Each row of a before or after table is a point. One or more steps were done to the points. Then noise was added and the rows were shuffled. The steps act on how far a point lies along the listed directions, d1 being the first. Name the steps. A step turns or swaps two directions, mirrors them in a line or flattens them onto one, adds a multiple of one to another, or multiplies one. Angles are multiples of 10 degrees, from the lower direction toward the higher: turns from -170 to 170, lines from 10 to 170 but not 90. Use the fewest steps. Two steps may share a direction if one is a turn and the other turns, adds or multiplies; they go together, in the order done. Otherwise the lowest direction goes first.

Directions:
(1): [-28 -41  49]
(2): [-24  57  34]
(3): [59  3 37]
Before (12 x 3):
[[-95 -25 -13]
 [-27 -49 -27]
 [-16  -5   8]
 [-68   2 -34]
 [ 36  21  38]
 [-10 -51 -23]
 [ -9  12   6]
 [-12  24  28]
 [-10  53  22]
 [ -5 -16 -20]
 [-41   1 -21]
 [ 39 -15 -35]]
After:
[[ -9 -17  -1]
 [ 37  27  -2]
 [ -6 -55 -49]
 [ -3 -36 -30]
 [-25 -95 -26]
 [-14  46  24]
 [ -6  -1  -8]
 [-27   9   4]
 [-29  25 -18]
 [ 16 -48   1]
 [ 12 -16  -9]
 [ 25 -39   9]]
Steps: multiply d2 by 0.7; turn d2 and d3 by -70 degrees

Directions:
(1): [-72   7 -42 -10 -20 -29  11  64  46]
(2): [  1  11 -54  36 -60   9 -56   8 -59]
(3): [ 55  49  17  -6  -3 -54 -60  20  45]
(4): [-10 -66 -36  18  65  -7 -61 -11  20]
Before, 12 rows:
[[  6 -43  38   0  28   2  19  -6  28]
 [-25 -15  36  -9  21  29  57 -24 -27]
 [ -3  -6 -16  16 -40  27  34 -21 -77]
 [ 51 -24   7  25  45  26 -14 -73 -21]
 [ 51  48  -1  11 -85  12  15  -2 -73]
 [-19  65 -26  23 -76  -8  33  37 -60]
 [-48   4   0   3 -26  34  38  32  -7]
 [ 73  16  24  35  26 -20 -54 -20 -10]
 [ 43  23 -14  29 -13 -30 -56   6  10]
 [ -7  36  12 -16 -36  14  55  20  -8]
 [-95 -17 -33  21  -7  16  52  -7 -11]
 [ 21 -14 -13  -5  37 -12 -18   8  38]]
After, 12 rows:
[[ -9  48  -7   4 -38 -36 -34  38   4]
 [-49  -9 -33  14 -12   9 -21  47  14]
 [ 30 -34  23  19  45  21  18 -44  -8]
 [ 17  22  31   3 -55  -4  17  18  -2]
 [ 69  56  35  -6   9 -34 -11 -21  42]
 [ 36 -58 -49  29  45 -22 -88  -8   0]
 [ 69   7  54  22  41   1  -2 -39 -15]
 [  2 -15 -35   6  25 -56 -55  26  38]
 [-87  18 -38  12 -12 -37  11  34  46]
 [-14 -12 -55  21 -19   6 -40  22 -20]
 [ 22  11  17 -15  -5  22  49  -8  -8]
 [-38 -56 -72  45  54 -17 -51  11 -15]]
Steps: mirror d1 and d3 in the line at 150 degrees; turn d2 and d4 by 120 degrees
